Each row of a before or after table is a point. The points were changed in one or more steps. Then noise was added and the rows were shuffled. The steps act on columns, c1 being the first. Write out the steps. A step turns or swaps two columns, mirrors them in a line or flattens them onto one, adds a multiple of one to another, or multiplies or shifts one. Angles are multiples of 10 degrees, from the lower column toward the higher: turns from -170 to 170, lines from 10 to 170 but not 90. Use the fewest steps. Two steps may share a column if one is a turn and the other turns, adds or multiplies; they go together, in the order done. Otherwise the lowest column goes first.
(in the rows, 128 means zero)

Before (12 x 3):
[[173 157  93]
 [118 182  95]
 [117 103  42]
 [147  89 129]
 [190  81 174]
 [167 151  41]
 [134  94 130]
 [166 181 100]
 [118 188 117]
 [148 153 139]
 [185 192  96]
 [136 186  22]]
After:
[[185 128 130]
 [153 121 116]
 [136 129 127]
 [211 138 144]
 [156  98  73]
 [205 130 131]
 [138 139 144]
 [138  86  52]
 [194 119 114]
 [165 120 112]
 [167 141 148]
 [188  93  72]]
Steps: shift c1 by 20; flatten c2 and c3 onto the line at 60 degrees

Before (8 x 6):
[[123 143 144 141 137  75]
 [125 121 151 172 142  77]
 [114  81 113 144 134 119]
 [129 104 124 125 157  94]
 [134 133   7 146 133  77]
 [138  86 139 126 107 118]
 [ 72 146 157 137 124  75]
 [128 104 151 131 129 166]]
After, 8 rows:
[[160 142 146 114 108  96]
 [143 167 163 138 134 115]
 [151 128  96 127 177  76]
 [139 123 110 131 131  73]
 [146 144 111 165 121  73]
 [136 161 120 119 126 168]
 [130  57 230 133 120  78]
 [ 94 170 137 119 131 121]]
Steps: multiply c5 by 1.3; turn c1 and c5 by -120 degrees; turn c2 and c3 by -150 degrees; shift c4 by -10

Before (10 x 9):
[[173 117 108  70 176  88 152 145 174]
 [116 192 121 135 143 103 134  74 172]
 [126 132 177 104 130 163 115 138  74]
 [165  99 112  22  94 101 205 165 162]
 [ 93 126 126 110 157 132 121  74  49]
 [132 117 110  99 129  71 195 190 167]
 [111  56 158 110 131 167 146 109 109]
 [121 195  56 188 157 182  93  69 107]
 [177 157  90 156 125  83 121  84 133]
 [ 98 162  95 125 122 103  63 104 142]]
After:
[[132 131 134 119 128  88 120 123  83]
 [112 101 110 223  64  79 194 170 149]
 [120 123 147 143 188 111 138  86  49]
 [141 195 137  45 182 123 100  95 147]
 [122 190 144 144 155 154 133  82 204]
 [120 112 116 197 223 114 132 154 172]
 [147 160 137 144 123 140  78 115 159]
 [133 154 139 131 122 181 103 103 146]
 [110 116 102 191 130 154 187 191 165]
 [121  56 145 118 128  83 149 101  78]]
Steps: flatten c1 and c7 onto the line at 110 degrees; add 0.5 times c2 to c9; flatten c3 and c8 onto the line at 110 degrees; turn c4 and c6 by 140 degrees; multiply c5 by 2

Before:
[[ 70 169 131 175 116  56 132 128  81 127 146 104]
 [126 148 130  86 108 134 151 103 123 111  94 197]
 [186 119 112 124 123 182  96 163  96 129  91 120]
 [190  91 174 107 114 200 153 172  62 158  86 166]
 [ 32 133 105 121 121 127 184 117  59 156 190 121]
 [170  62 138 132 182  95 233 145  78 133 174 120]
 [133  77  99 174 132  94 183 138  78 167 110  50]
 [ 87 161 100 135 235 178 184  96  94 116  83 164]
 [ 95  91 132 124 115 148 220 166  94  98 144 129]
 [149 158 130 120 111 125 145 178 119 159 102 102]
 [132 205 152 165  88 133 102  74 113 148 127 110]]
After:
[[168 117 138 119 182 119 235 145 211 132 175 118]
 [111 113 125  90 110 129 151 101 113 113  91 195]
 [ 92 116 134 137 119 120 217 164 177 102 139 131]
 [146 112  98 173 128 131 183 134 198 169 118  49]
 [ 88  61 136 188 117 124 133 131 114 126 160 104]
 [ 88  80  96 146 236 137 183  97 115 120  78 164]
 [178  90 179  90 111 132 154 174 195 157  78 170]
 [151 104 130 119 113 131 145 179 111 159 101 102]
 [176 100 112 109 123 133  97 164 153 130  83 121]
 [ 37  61 105 152 121 118 185 116 156 157 188 125]
 [147  75 152 166  85 132 101  71  64 145 124 112]]
Steps: turn c1 and c4 by -20 degrees; turn c2 and c9 by -120 degrees; flatten c6 and c11 onto the line at 100 degrees
